Rows are points. Two turns around zero, p and q, are shown by what they do to some points. Write where each new point lands after one turn and then the other. Backwards means that the second turn is done in reverse. Each puzzle has new turns, and all numbers are rounded.

Turn p:
-12 -37  39 =>   1 -37  40
 9 30 23 => 20 28 18
 15   6 -35 =>   1   6 -38
-12   1 -27 => -21   3 -20
Turn q:
 26 -15 -22 =>  28 -20 -14
-39  33 -15 => -41  20 -27
-21 -27  15 => -19 -21  24
35 25 28 => 31 38 16
 -1 -16  -7 =>   1 -17   0
Where do these land?
p, then q:  12  -9 -45 =>  -4 -27 -39
p, then q backwards: -10  15   5 => -4 11 14
p, then q: -26  -8  52 => -6 15 56
q, then p:  24   1 -12 =>  18  -3 -20

Turn p:
-14 -12 -14   9   4 -25 => -12   3  -9   4  11 -30
 11  55  33  16 -20  10 =>  41  33  26  20 -27  21
 24   3  53 -22   6  17 =>  10 -17  51  -6  -5  33
-16 -35 -26  23  11   4 => -28 -20 -32  19   7 -15
 10 -22 -30   2 -16  -7 =>   7 -19 -30 -11   3 -19
-19 -32  -5 -18   2 -15 => -29 -15   1 -18   4 -23
 -2  58  14  -8 -13  31 =>  21  41   9  -3 -29  41
  6 -13 -25  -2  26 -15 => -10  -4 -16  -4  36  -8
Turn q:
-18  29 -17   6 -24 -24 => -27  12 -11   5 -29 -28
-15  27 -22  18  13  15 => -27  30 -14  14   4  12
-18  -3   3   1  14 -17 => -20  -6   8  -9  13 -10
 49 -35   7 -16   4 -16 =>  50 -30 -12 -10  20 -13
 24 -35   2 -47   1   7 =>  37 -30 -10 -37   2  16
-41  17  -8  45 -17  15 => -45  13  13  42 -19  10
19  1 37 -6  9 19 => 32 12 28 -5 10 11
Where do these land?
p, then q backwards:  14  29 -23  -9 -31  31 =>  24   9 -20 -35 -16  32
p, then q:  -8   8 -10  21  17   8 => -18  14  -8  20   6   6
q, then p:  26 -17  28  -2  12  -7 =>  11 -20  22   3  30   8
q, then p:  11 -17  13  20  -9   6 =>   8 -20   5  25   4   0
q, then p:  -8  19  31   0 -20  -6 =>  19   6  31   0 -18 -12
p, then q: -16 -27 -51 -14  38 -76 => -53   3 -18 -55  55 -42
p, then q backwards:  -9 -24   8  -4  -6  11 => -20 -14  -5  -3 -14  -8
q, then p: -10  30   2 -12  -1  34 =>  13  23   0  -7 -28  28
